Rows are points. A path goes straight from each point to the next, and from the last back to the first. The post is the endless flat space through its rows: a point in 2 columns, a line in 3, a plane in 4, and so on, so that a path can go around it. How many times does the path go around the post? Going back the other way cancels.

Post (1 x 2):
-0.025 -0.008
Path:
0.011 0.003

-0.014 0.048

-0.090 0.037

-0.085 0.039

-0.028 0.045

0.030 0.029

0.008 -0.031

-0.020 -0.046

-0.068 -0.024

-0.052 0.026

-0.048 -0.002

-0.045 -0.027

-0.049 -0.044

-0.045 -0.006

-0.062 0.063

-0.013 0.060

0.005 0.001

-0.014 -0.027

-0.040 -0.072

-0.102 -0.009

-0.053 0.014

0.002 0.036
Times around: 2

Post:
-0.018 -0.052 -0.042 -0.016 0.037 -0.021 0.066 0.027

-0.007 -0.029 0.001 -0.033 0.091 -0.004 0.029 0.007

0.103 -0.011 0.003 0.067 -0.038 0.052 -0.050 -0.101

-0.048 -0.022 -0.020 0.038 -0.012 -0.037 -0.057 -0.053

-0.055 0.045 -0.076 -0.025 -0.023 -0.009 -0.065 -0.016

0.011 0.014 0.039 -0.046 -0.109 0.019 -0.052 -0.109

0.005 -0.037 -0.004 -0.021 0.034 0.025 0.027 0.074
Path:
-0.007 0.030 -0.031 0.004 -0.021 -0.027 -0.032 0.053

-0.038 -0.014 0.037 0.026 -0.029 -0.057 0.029 -0.002

0.008 -0.039 0.014 -0.061 0.001 -0.071 0.026 0.012

0.016 -0.003 0.007 -0.103 0.042 0.004 -0.007 -0.050

-0.063 -0.086 -0.053 0.001 -0.037 0.024 0.016 -0.034

-0.026 0.016 -0.068 0.000 0.007 0.019 0.014 -0.015

0.057 0.006 -0.038 -0.042 -0.030 0.023 0.061 -0.014

0.016 -0.005 -0.058 0.044 0.038 -0.033 -0.077 0.030

0.049 0.055 0.025 -0.075 -0.026 -0.009 -0.062 -0.022

0.022 -0.046 0.023 0.032 0.042 -0.020 0.087 -0.030

-0.054 0.010 -0.026 0.009 -0.010 0.027 -0.012 -0.042

-0.035 -0.037 0.025 -0.098 -0.071 0.011 -0.026 -0.100

-0.009 -0.046 0.048 -0.034 0.000 -0.009 -0.048 0.015
Times around: 0
